Every row gives one point. Before rounding, the points of a table are all equally far from one centre. They may lie mostly on one side of it. Where is the centre, to within rounding?

Points:
[[-27  23  29]
 [-12   7  31]
 [-63  33 -16]
 [-49  37   9]
 [-12  46  18]
 [ 10  39  17]]
Centre: [-14  11 -22]

Points (15 x 9):
[[-26  17 -50   8 -23 -26  22 -23 -32]
 [-41  -2 -63   1 -31 -13 -35  12 -26]
 [ -5  -5 -75   8 -23  -1 -25  -1 -44]
 [-10  -2 -51  17  -3 -20 -34  19 -20]
 [-27   2 -84 -46 -22  -2  24 -14  10]
 [-16 -16 -76 -12  17 -13   6  -7  11]
 [-30  28 -54 -25  11 -30 -18   8 -27]
 [  2  18 -75 -28 -25 -11 -32  29 -23]
 [ -9  16 -69  -8 -19  -5   4   2 -65]
 [  2  20 -69  -2 -12 -15   7  34 -36]
 [-40  17 -50  -5  -3 -39   0   1 -13]
 [-21 -51 -63 -27   0  13 -24 -25 -14]
 [ -7 -13 -50 -11 -12 -14 -36  14 -60]
 [ -1   0 -84  13  -8  16   1  28 -11]
 [  1   9 -21  15  -3 -39  -5   5 -24]]
Centre: [-12  -2 -27 -27 -18  17   2   3 -13]

Points:
[[  5   6  17 -20 -34  48  28 -54 -24 -11 -32  -4   2  34]
 [ -2  18 -12 -26 -52  45  57  25 -29 -30 -38 -15   0  20]
 [-10  17  19 -39 -37  35  56 -19 -36 -36 -41 -13  30 -10]
 [  4 -10  23 -21 -46  51  67   5 -22 -31 -25 -32   8  -4]
 [ 10  18  10 -15 -27  33  61 -25   5 -22 -37  -8  -3  13]
 [-12  28  -2 -37 -39  41  51 -15 -19 -25 -26 -30  -2 -22]
 [  4 -11  -6 -11 -72  49  25  -5 -19 -39 -47  -8  21 -11]
 [  5   8  31 -20 -43  60  44  26   0 -22 -50 -28  17   0]
 [-10  19  10  -7 -58  39  50  -3  -9 -21 -60   7   3 -21]
 [-17  37  17 -41 -27  20  58 -17 -19 -10 -36 -28  11  40]
 [-12  18  23 -32 -26  64  38 -19 -16 -31 -19 -30   4  11]
 [ -1   8  22 -21 -26  42  70   5 -47 -19 -13 -38   5  30]
 [  6   8 -10  -2 -31  28  66 -11  11 -18 -29 -16  -8   0]
 [  6  11  38 -31 -40  38  61 -15 -16 -31 -35 -23  25  13]
 [ -5  13  14   0 -31  28  61 -19 -18 -46 -28   2   3  21]
 [-24  22  32 -15 -17  43  53 -36 -23 -17 -33 -24   2 -16]
 [-20   7  18 -23 -44  58  50  -1 -15 -41  -4 -15   5   3]
 [ -4  42  17   9 -43  41  40 -16 -22  40 -40  -2  -2  24]
 [-31  11  15 -44 -38  53  41 -43 -27  -4 -33 -19  -5   4]
 [ -5  25  22 -30 -34  63  63  -2 -33 -12 -24 -16  13   4]
 [ -4  27  25 -33 -23  26  64   4 -22 -13 -56 -34 -18   3]]
Centre: [-13  -6  13 -12 -30  11  12   7 -27   6 -27 -15  10   6]
